Each point is reached from the start by the listed moves, each made once or not at all, plus a little noise. Say if it took an odd or an even number of moves. Then give how often each move was made.

Moves:
(1): [19 18  2]
(2): [  7  -1 -37]
(3): [-25  62 -11]
Start: [-9 -2 41]
Points:
[17 11  9] -> even (1, 1, 0)
[-8 74 -8] -> odd (1, 1, 1)
[-14  78  32] -> even (1, 0, 1)
[14 17 38] -> odd (1, 0, 0)

Moves:
(1): [  5   1  13  16  11 -36   5   2   2   1   6  14   8  -4]
(2): [  0  15   4 -22   3   0  -3   3 -10  -5  29 -11   3   4]
(3): [ -7   3  22  -4  -4   6  -9   3  11 -11 -13  -4   2  -1]
(4): [-13   3   3  24  -5   3 -24   8   4  -5  21   9  -9  -7]
(5): [  7 -13   4 -16  18   7  -3 -12 -13  -8   8  -3  -5   5]
(6): [ 24   1  -4  -3  -6  20  -5  -2   4   5   0  10 -12  -2]
(7): [ -2   6  15  -3   8   4  28  15 -13   0   7 -17 -26 -18]
(8): [ 14  -2 -29 -11   9  -3  -8   8   1  -6  -1 -14  -6  14]
(9): [  2  18 -13   7   4   0   1  -6   9  -8  -7  12   7   6]
(10): [-24   6   0 -22   9   3   3   6   2  14 -12   6 -31  19]
(11): [ -1 -24  16  -1   1  -8  21  -3   4 -16  19   3 -11   9]
(12): [  1  -6   2  -6  -6  -5 -14   2 -14 -13  -8  10  -3  -2]
Start: [ -4  -8  -5 -20 -23 -16  -3   2   2  -4   2   1   7 -13]
Points:
[-38  31  44 -40  24 -29  -4  22  -5 -26  42   6 -43  -9] -> even (1, 1, 1, 1, 1, 0, 1, 0, 1, 1, 0, 0)
[  9  27  -9 -95  16  22   2  18  -7 -19  13 -21 -60  13] -> even (0, 1, 1, 0, 1, 1, 1, 1, 1, 1, 0, 0)
[-11 -27   9 -13 -20 -18 -25  18  20 -42  30  -5 -19   0] -> even (0, 0, 1, 1, 0, 0, 0, 1, 0, 0, 1, 0)
[ 11   6   4 -69  -9 -32 -34  24   1 -20   3  14 -33  15] -> odd (1, 1, 1, 0, 0, 1, 0, 1, 0, 1, 0, 1)
[ 16  -8  27   0   4 -18  -3  14 -13 -11  45  11 -36 -40] -> odd (1, 0, 0, 1, 1, 1, 1, 0, 0, 0, 0, 0)
[ 16 -46 -13 -46   5 -22   6  -6  -6 -36  29 -12 -14  17] -> odd (0, 0, 0, 0, 1, 0, 0, 1, 0, 0, 1, 0)
[-29 -21  40 -85   6  -8   8  -1  -4 -31  34  -7 -33  23] -> odd (0, 1, 1, 0, 1, 0, 0, 0, 0, 1, 1, 0)
[ 35   4 -34 -56 -16   2 -20  11  -2 -11  31 -10  -9   3] -> odd (0, 1, 0, 0, 0, 1, 0, 1, 0, 0, 0, 0)
